Rows are points. Each copy is the shape, with its points in the same order, stretched, turned, moved and blurred by noise. Some copies are also mirrored. Which?

Shape (8 x 2)
[[-41 -36]
 [-43 -16]
 [-19  -6]
 [-34 -16]
 [  8  21]
 [ 27  22]
 [-21 -31]
 [ 16  11]]
Copy 1 (8 x 2)
[[ -2  60]
 [-19  48]
 [ -6  29]
 [ -6  46]
 [ -2   2]
 [ 10 -14]
 [  3  42]
 [ 10  -5]]
Copy 1 is: mirrored
Copy 2 (8 x 2)
[[ 14 -44]
 [ 22 -33]
 [ 11  -6]
 [ 22 -26]
 [  8  23]
 [ -9  38]
 [ -1 -26]
 [ -8  24]]
Copy 2 is: mirrored
Copy 3 (8 x 2)
[[-13 -43]
 [  4 -36]
 [  3 -10]
 [  0 -26]
 [ 17  21]
 [  5  44]
 [-19 -22]
 [  0  24]]
Copy 3 is: mirrored
Copy 4 (8 x 2)
[[ 22 -35]
 [ 34 -22]
 [ 14   0]
 [ 24 -24]
 [ -8  25]
 [-22  24]
 [  6 -27]
 [-17  18]]
Copy 4 is: mirrored

Shape (7 x 3)
[[  2 -19   9]
 [-30   4  15]
 [ 11 -12  -2]
 [ 15  15 -23]
 [  7  12 -17]
 [-16 -34 -26]
 [  3   0 -30]]
Copy 1 (7 x 3)
[[ 25  12   5]
 [ -9  30  -1]
 [ 19   1   7]
 [ -7 -16   5]
 [ -4  -9   2]
 [ 28  17  60]
 [  3  -8  26]]
Copy 1 is: only turned
Copy 2 (7 x 3)
[[ -2 -11 -10]
 [-29   2  -2]
 [  4  -4  -4]
 [ 15  13  14]
 [  9   9  11]
 [ -4 -27  18]
 [  9   0  22]]
Copy 2 is: mirrored
Copy 3 (7 x 3)
[[-19  -3 -13]
 [ 21   1 -42]
 [-15   1   3]
 [ 11  18  24]
 [ 11  16  11]
 [-28  23 -18]
 [ -2  25  11]]
Copy 3 is: mirrored
Copy 4 (7 x 3)
[[ 27   1  12]
 [ -3  41 -24]
 [ 18 -14  15]
 [ -8 -31  -8]
 [ -3 -17 -13]
 [ 54 -14 -15]
 [ 12 -27 -16]]
Copy 4 is: mirrored

Shape (8 x 4)
[[-23  24 -18  -1]
 [-21  11 -10 -12]
 [ 17  -7  45   0]
 [-13  24  -6   4]
 [ 29 -26  20  28]
 [ 11  13   1 -26]
 [ 53  -6  36  15]
 [ -1  -1   1 -46]]
Copy 1 (8 x 4)
[[ -5  -2  37   1]
 [-18   8  22   3]
 [  5  29 -39 -27]
 [  3   2  27  -4]
 [  4  -2 -41  16]
 [-38  -8   9 -26]
 [  3 -11 -46 -24]
 [-54  14   1 -12]]
Copy 1 is: mirrored
Copy 2 (8 x 4)
[[-15  42 -16  11]
 [-23  26 -10  -7]
 [-33 -43  -7  -5]
 [-13  29 -23  23]
 [ -1 -33  14  29]
 [-15   1 -16 -27]
 [  2 -50 -11   5]
 [-27   2  10 -60]]
Copy 2 is: mirrored
